Each row is a point. Each copy is the shape, with its points in the same order, turned, moved and blurred by noise. Some copies are also mirrored. Which?
In the rows, 128 means zero.

Shape, 9 rows:
[[ 84 109  77]
 [160 150  91]
 [ 95 103 142]
 [109 117 146]
 [178 143  72]
 [145 163 109]
 [115  25 137]
 [229  70 138]
 [140 174  94]]
Copy 1:
[[ 93 181 111]
 [161 156 157]
 [115 121  85]
 [131 110 102]
 [163 163 178]
 [174 158 135]
 [ 48  91 145]
 [137  53 219]
 [181 169 127]]
Copy 1 is: mirrored
Copy 2:
[[124 185 160]
 [173 154 104]
 [103 124 149]
 [123 107 128]
 [207 164 109]
 [154 145  94]
 [119  94 213]
 [227  56 157]
 [154 175  83]]
Copy 2 is: mirrored

Shape:
[[141 161 143 126 160 158]
 [124 139 228  98 129 126]
 [128  95 149  91 164 154]
 [128 118 149  96  77  85]
 [122  90 109 171  10 114]
 [103 107 126 112 171 145]
 [ 76 137 125 110 104 121]
 [122 137 109  92 145 162]
 [121 126 128 160  94 161]
 [129 110 146 129 169 124]
 [123 129 121 249 150 134]
 [100 160 112 199 162 120]]
Copy 1 (12 x 6):
[[134 112 111 119 111 100]
 [ 56 140 166 101  90  84]
 [112 128 153 111 170 111]
 [120 187 188 138  87 154]
 [175 146 243 121  71 210]
 [114 120 127 106 165 131]
 [129 157 140  86 112 178]
 [156 135 125 105 150 115]
 [159 101 172 100 102 149]
 [ 96 112 137 134 144 124]
 [141  17 154 166  92 183]
 [133  61 108 144  95 175]]
Copy 1 is: mirrored
Copy 2 (12 x 6):
[[117 113 134 127 193  83]
 [ 72  85 163 168 212 154]
 [110  87 158  86 173 132]
 [ 88  90 150 174 108 148]
 [171 151 146 199  69 169]
 [105 118 133  80 163 126]
 [100 118  94 140 134 147]
 [126  88 113 100 155 102]
 [160 142 131 152 151 130]
 [ 94 127 163 103 167 114]
 [140 237 157 135 166  91]
 [102 201 116 129 163  83]]
Copy 2 is: mirrored

Shape (13 x 8):
[[144 119  65 126 146  62  81 115]
 [152  85 189 176 111  89 141 160]
 [197 149 110 146 138 150 103 115]
 [122 146 210 135 145 132 140 153]
 [115 132 151  99 135  94 118 135]
 [125 103 177 145 118 127 121 223]
 [ 87 132 163 110 156 131  46 121]
 [155 118 131 130 160 110 131 114]
 [169 100  59 186  97 100  97 116]
 [151 191 122 136 133  94 113 132]
 [ 50 166 131 113 146 165 143  91]
 [129 156 148  84  91 129 121 154]
 [135 171 198  77 183  82 149 188]]
Copy 1 (13 x 8):
[[155 106 123  94  97 178 160 101]
 [150 158 177 162 120  54 160  96]
 [147 128  56 126 120 114 130  89]
 [151 166 133 162 120  61 112 166]
 [135 138 146 133  95 108 125 157]
 [154  97 154 157 137  32 147 148]
 [193 109 130  92  70  97  69 164]
 [137 133 118 151 115 122 116 101]
 [139 107 114  77 145 128 162  49]
 [163 170  89 114 112 133 157 146]
 [141 151 124  99 164 141  33 188]
 [ 94 149 116 102 111  75 137 176]
 [145 153 127 200  84 100 144 214]]
Copy 1 is: only turned
Copy 2, 13 rows:
[[ 94 110 132 204  92  69  89 114]
 [ 61  45 108 107 144 164 125 149]
 [108 116 109 114  47 131  72 147]
 [ 97 105 121 107 137 153 144 222]
 [ 92 142 109 148 125 106 139 171]
 [ 29 116 135 105 143 177 120 165]
 [112 124 189 130 104  89 153 187]
 [121 105 103 125 109 106  92 149]
 [ 96  78 137 156  56 129  95  63]
 [ 95 115 109 183  68 139 115 173]
 [169 180 135 128 115 137 173 161]
 [ 52 154  93 126  97 117 164 172]
 [ 61 133  81 151 172 140 106 249]]
Copy 2 is: only turned

Shape (13 x 9):
[[123  95 109 123  74 153 105 132  95]
 [157 113 117 129 119 172 165 177 196]
 [106 160 124 117 118 115 105 147  64]
 [125 119 163 148 186 176 144 139 136]
 [125  82 116 151 106  95 116 132 103]
 [ 76 171 139 122 175 159  98 160 157]
 [ 54 122 168  97 202 169 122 126 138]
 [144 124 149  99 115 153 190 206 193]
 [132 136 180 150  98 139 147 169 195]
 [112 130 169  94 195 151  95 158 168]
 [142 127 135 114  79 130 108 116  83]
 [142 132 111 131  88  99 134  91 124]
 [155 121 125 117 103 127 110 135  92]]
Copy 1:
[[ 76  94 116 164 101 125 147 106 144]
 [129 172 175 183 112  46 141 106 175]
 [109  63 108  96 113 128 140 143 147]
 [163 140 183 109 117 117 157  59 182]
 [ 75 120 157 144 119 144 129 122 116]
 [163 132 109  79 157  78 169  85 160]
 [169 103 116  74 162 102 144  28 154]
 [120 125 192 159 116   7 124 111 182]
 [114 141 183 145 179  59 151 136 199]
 [132 159 142  68 156  74 137  53 175]
 [ 73  84 110 142 105 136 122 130 182]
 [121 121 133 153 124 152  88 150 162]
 [ 94 112 130 124  86 125 123 133 168]]
Copy 1 is: mirrored
Copy 2, 13 rows:
[[183 141 139  93  95 145 150  76 126]
 [159  81 150 174 121 129 170 150 175]
 [135 187  99  67  78 140 162 112 151]
 [ 75 133 154 159 107 145 153  99 192]
 [152 151 104 131  80 151 124  94 104]
 [ 63 120 144  96  64 118 195 134 174]
 [ 45 116 144 112  67  90 149  76 194]
 [165  84 138 161  97 111 146 176 216]
 [135 112 179 151  87 128 125 181 162]
 [ 54  83 129 106  87 137 144 123 189]
 [168 165 126  77 118 141 127 102 133]
 [155 163 115 114 133 112 131 124  99]
 [158 151 111  91 116 158 137 107 140]]
Copy 2 is: mirrored
Copy 3 (13 x 9):
[[114 146  72 115 136 140 131 160 158]
 [102  97 151  63 164 141 204 117 142]
 [ 84 137 106 126 109 169  69 132 125]
 [114 129 166 151 141 142 165  67 130]
 [138 152  80  84 113 115 111 119 130]
 [ 57  89 131 137 155 164 117  54 148]
 [ 80  95 152 191 153 103 117  56 154]
 [ 82  98 192  57 183 123 172 134 131]
 [122 118 166  57 198 157 138  93 158]
 [ 89  81 141 151 184 132 130  58 107]
 [136 135  93 119 131 163  97 166 142]
 [159 101 102  82 103 151 106 140 156]
 [128 131  97 112 130 159 116 153 115]]
Copy 3 is: only turned

Shape, 17 rows:
[[ 65 103 128 109 170 151 155 129 164 165 119]
 [172 149 172 136 120 146 119 140 178 166 139]
 [131 185 141 184  68 165 121 162 109 111 182]
 [146  94 186 216 138 159 143 161 140  58 175]
 [132  99 125 159 123 197  90  74 129 127 193]
 [158 140 163  84  43  96 154 124 226  65 115]
 [186 148  61 182 158  94 193  90  98 188 162]
 [ 92 114  58 182 148 135 114 169 131  63 127]
 [159 167  95 136  82  85 112 152 116 168 162]
 [106  66  48 177 127 120 184 191 105 141  95]
 [ 89  79 144 113  82  78 200  74 201 144  78]
 [176 160 101 126  42 160 106 200 113 111  79]
 [114 181  87  90 180 149 170  99 120 156 126]
 [137  81  63 108  94  83 166 167 107  69 104]
 [ 78  83  62 112  96  74 127 165 124  75 185]
 [ 81 143 149 125  80  58 104 101 114 160 135]
 [ 62 129 137 150 142 123 195 153 189  81  94]]
Copy 1:
[[ 84 134 135 187 149 125 127 172 111 108 131]
 [164 185  98 135 174 134 148 127 122 124 196]
 [169  97 112  82 205 176 143  72  84 157 147]
 [202 136 132  90 154 222  78 130 153 138 119]
 [ 93 164  75  99 141 196 147 126 129 197 134]
 [230 146 118  86 118  83 108 190  54 167 199]
 [111 126 112 205 113 135  79  10 118 178 173]
 [ 99  86 141  89 186 134  38 123 126 158 115]
 [136 132 149 108 164  90 145  41  99 173 190]
 [ 69  56 174 131 131 135  52  97 133  95 179]
 [139 152 138 145  50  86 100 176  44  96 165]
 [150  68  88  50 192  88 127  99 110 120 224]
 [ 93 100  73 223 167  86 125 117 101 172 130]
 [125  55 165  89 105  81  65 133 132 159 183]
 [102  87 215  82 136 114  95 138 111 206 126]
 [130 157 149 103 121  68 178  78  69 136 113]
 [157 107 145 154 158 124  57 183  67  99 116]]
Copy 1 is: mirrored
Copy 2:
[[189 135 172 144 141 117 145 164 170 144 114]
 [126  90 159  79 197 138 153 138 124  87 122]
 [ 25 134 136 124 200 127 146 160 107 123 166]
 [135 200  87 110 204 116 129 165  81  96 199]
 [117  91  96 161 183 120  85 125 160 101 179]
 [123 152 194 106 106 152 163 108  40  42  94]
 [122  93 102 119 204  63 147  63 111 225  84]
 [126 130 110 154 122  87 169 177  80 180 209]
 [ 71  58 137 139 186 115 187 141  84 154  88]
 [162 148 108 173 143 145 211 150  92 242 147]
 [173 181 160 146  85 138 185  82 128 102  54]
 [ 61  85 153  94 124 202 182 160  56 156 170]
 [139  94 196 108 137  83 101 132 147 207 101]
 [139 131 118 165  96 143 156 145  10 186 116]
 [127 135 128 227 123 100 141 182  41 148 123]
 [ 79 117 112 157 132 111 177 169 131 110  47]
 [160 210 183 117 102  92 178 157 106 140 139]]
Copy 2 is: mirrored
